Each row of a before or after table is a point. One or more steps were done to the points. Then noise was added and the rows were shuffled. The steps act on how far a point lies along the listed directions, d1 being the first. What was done? A step turns or swaps two directions, mirrors them in a line or flattens them onto one, adds a multiple of one to another, or multiplies one. Angles are multiples of 10 degrees, from the lower direction toward the higher: turns from -170 to 170, lines from 10 to 170 but not 90. Use the fewest steps. Two steps may share a direction if one is a turn and the other turns, adds or multiplies; they go together, in the order done. Otherwise the lowest direction goes first.

Directions:
(1): [53 44 12]
(2): [-30  20  60]
(3): [-34  51 -34]
Before, 12 rows:
[[-23  53 -37]
 [  4   4  23]
 [  2  29  -3]
 [  5   8  12]
 [-22  26  -2]
 [-12  12   5]
 [ 15 -12 -12]
 [  1  12  18]
 [  3   8   5]
 [  9  -5 -11]
 [ 23  18  28]
 [ -3   6  18]]
After (12 x 3):
[[-12   1  34]
 [ -7  12  31]
 [ -6  13  21]
 [-15  -2  18]
 [-16  11  33]
 [ 14   7   1]
 [-14  46  38]
 [-27  68 -11]
 [-28  15 -12]
 [-11  41  95]
 [ 22   3   4]
 [-17   3  -4]]
Steps: multiply d1 by 3; turn d1 and d2 by 60 degrees

Directions:
(1): [12 12 21 68 66  4]
(2): [ 22 -44 -67  46 -21 -16]
(3): [ -1  70 -63 -16  24  -7]
Before, 8 rows:
[[  8 -64  23   3 -32 -23]
 [ 17 -11 -29   8  16   5]
 [ -3 -26  92  14  17  18]
 [-10  31  -6  -3  -4   3]
 [ -1 -37  78  39  30  -1]
 [ -4  -9 -35   1  -6  -2]
 [  5  -7 -40  55  37  -9]
 [  8   3 -35  -4  -6  -3]]
After (8 x 6):
[[  5  10  10 -25  26  15]
 [  2  27 -88  -7   2 -26]
 [ 13   4 -97   3 -20 -14]
 [-20  54   8 -17  50   5]
 [  0   2  16  25  -1   1]
 [-18   3  27 -15   9  12]
 [ -8   3 -20 -61 -39 -24]
 [  0   4  34 -14   8  11]]
Steps: turn d2 and d3 by 160 degrees; turn d1 and d3 by 60 degrees

Directions:
(1): [ 46  22 -16   5 -95   1  17   8 -35]
(2): [ 55   2  -2 -56  11  68 -46   9  18]
(3): [ 37  41 -26 -23  10 -68   6  21  63]
(4): [ 43 -11  73  33  -6  13  37 -33  48]
Before, 13 rows:
[[-45 -29  41  34  10  12  10 -37 -14]
 [ -4  30 -29 -19 -13 -15 -28  16  24]
 [-15  -6 -38 -15 -32 -20 -20  12 -39]
 [ 20   8 -23 -10  -9  13   1   2  15]
 [ 72  13 -12 -58 -14  50 -38   7 -11]
 [ 30  42 -85 -52 -14 -14 -27  37  -3]
 [-14   2  17   8  62 -57 -19   5  65]
 [-52  13 -40  10   7 -40  -4   4  -5]
 [ 26 -11  15 -14 -35  95 -20   2 -28]
 [ 28  30 -45 -48 -56   8 -33  28 -21]
 [ 34 -25  40   1   9  63 -27 -53   0]
 [-41  20 -78 -32  21 -13 -35  20  -6]
 [ 27  28 -36  12   6 -61  20  -1  24]]
After, 13 rows:
[[-47 -42  42  72  -8  24  17 -67 -62]
 [ 43  -4   8 -28 -14  21 -25  -2  14]
 [  3  24 -24 -11  28 -65 -27  26  48]
 [  4  -2  -1  13  -9   9  19 -15   7]
 [ 38  -6  47   2 -31  40   4 -19  11]
 [ 11 -39  89  55 -23  47  37 -60 -36]
 [ 70   5  25  -7  -8  36  14 -12  46]
 [-34 -51  70  68 -33  78  37 -34 -56]
 [ 17  17  10  -5 -14   8 -12  -1  49]
 [-42  -9 -16  -9   6  -7 -18  -2 -29]
 [ 31  30 -35 -48  12   7 -36  15  44]
 [ 55  10   8 -32   6  53 -20 -12  56]
 [ 46  41 -64 -29  22 -57  -3  16  39]]
Steps: multiply d1 by 0.4; add -1 times d2 to d3; turn d2 and d4 by 110 degrees

Directions:
(1): [-43 -65  -3  -8 -33  78  41  31 -56 -21   3  -9]
(2): [-37  78  27  27 -69 -16  15  21 -37  15  43  40]
Before, 14 rows:
[[ 19   1  -8  -8  24 -29 -10 -26  40  -8 -23 -17]
 [ 13  -1   8  -2  28   6 -10   0  12 -13  -7  -2]
 [ 19  21   2 -16  32 -36 -34 -25  37   8  -3  -8]
 [ -9  25   7  -3   2 -18  -3  -3 -10   2  -1  10]
 [ -3   2   0  -1   3   8  17  -4  -5   6  -7   1]
 [ 11 -42  -9  -8  31  11 -14  -1  13  -9 -21 -21]
 [-33   2   3   7 -39  16  25  22 -35  -7   7   5]
 [ 15   9  -7   7  15  -2  -7  -1  13   6  -5  -2]
 [ 25 -22 -12 -17  38  -7 -16 -10  29  -6 -25 -35]
 [-22   7  24  10 -38   1  -2   7 -26   5  31  16]
 [-37 -12   0   0 -44  50  30  20 -47 -19  19   0]
 [ 40   3 -17 -18  75 -46 -25 -25  40   1 -35 -26]
 [ 33 -13  12 -13  47  -9  -3  -8  25   1 -22 -11]
 [  8 -29  -3 -20  -4  20   1   7  -5  -4   5  -4]]
After, 14 rows:
[[ -2  -2  -1  -4  10   3  13  -9   2   7  -9  -1]
 [  6  27  16   5  14  -4  -9   4   3  -3   7   9]
 [-30  49  23  -2 -33 -16  -5   5 -12  10  27  17]
 [-22   2   5  -6   0   7   8   2 -27  -4  -3   5]
 [-11 -59   6  -7  -1  30  -2   0 -14  -7   5 -12]
 [-14  50  12  12 -29 -29   2  -6   5   2   8  10]
 [  1 -50 -16 -14  20  17   9   2  -3 -15 -25 -26]
 [  6  56  10   6  -4 -41 -18  -3  18  10   8   0]
 [  2  22  -3  16  -7   2   3   9  -2   7   5   6]
 [ -8  91  20  17 -16 -57  -2   7 -16  21  22  21]
 [ 17  29   3   9  15 -39 -29  -5  25   7  -3   1]
 [ 21 -59 -27 -21  40  30  -6 -17  14 -23 -26 -34]
 [ 14  51  32   6   3 -29   1   3  10  17   8  19]
 [ 27  -7  -1 -17   9 -15 -16  -7  17   3   1  -1]]
Steps: turn d1 and d2 by -100 degrees
